Each wall is flat, endless, passes through zero and stands at right angles to its row. A trip goes straight from one point to another. List the walls that it crosses, first one first.

Walls:
(1): [0.01 0.71]
(2): [-0.27 -0.40]
(3): [-0.73 -0.46]
(4): [ 0.11 -0.12]
(5): [-0.79 -0.02]
(6): [ 0.60 -0.24]
Trips:
[0.26 0.46] to [-0.02 -0.22] => 4, 1, 2, 3, 5
[-0.04  0.19] to [0.68 0.82] => 5, 6
[ 0.04 -0.14] to [ 0.14 -0.33] => none
[ 0.26 -0.27] to [-0.51 -0.72] => 3, 5, 6
[0.11 0.07] to [ 0.57 -0.04] => 1

Walls:
(1): [ 0.33 -0.19 -0.14 -0.07 -0.09  0.19 -0.69  0.08 -0.31 -0.24  0.06]
(2): [-0.39  0.38 -0.25 -0.20 -0.16  0.56  0.36  0.56 -0.04  0.14 -0.09]
(3): [-0.32 -0.11  0.29  0.04 -0.73  0.18  0.48 -0.37 -0.57 -0.65  0.02]
(4): [ 0.50 -0.06 -0.24  0.93  0.12  0.45  0.64 -0.42  0.79  0.02 -0.29]
Trips:
[ 0.27  0.11 -0.32  0.31 -0.18  0.08 -0.20 -0.19  0.31  0.16 -0.27] to [-0.67 -0.05 -0.27 -0.13 -0.82 -0.07 -0.28  0.89 -0.11 -0.05  0.08] => 2, 4, 3
[ 0.30 -0.24  0.10  0.42  0.02 -0.47  1.05  0.37  0.16  0.41 -0.35] to [ 0.06 -0.55  0.01 -0.57  0.93 -0.21  0.20 -0.39  0.27  0.47  0.65] => 2, 4
[-0.81  0.26  1.03 -0.54 -0.06 -0.17 -0.27 -0.38  0.16 -0.26 -0.04] to [-0.13 -0.13  0.58 -0.10 -0.33  0.06 -0.16 -0.72 -0.04  0.20  1.09] => 1
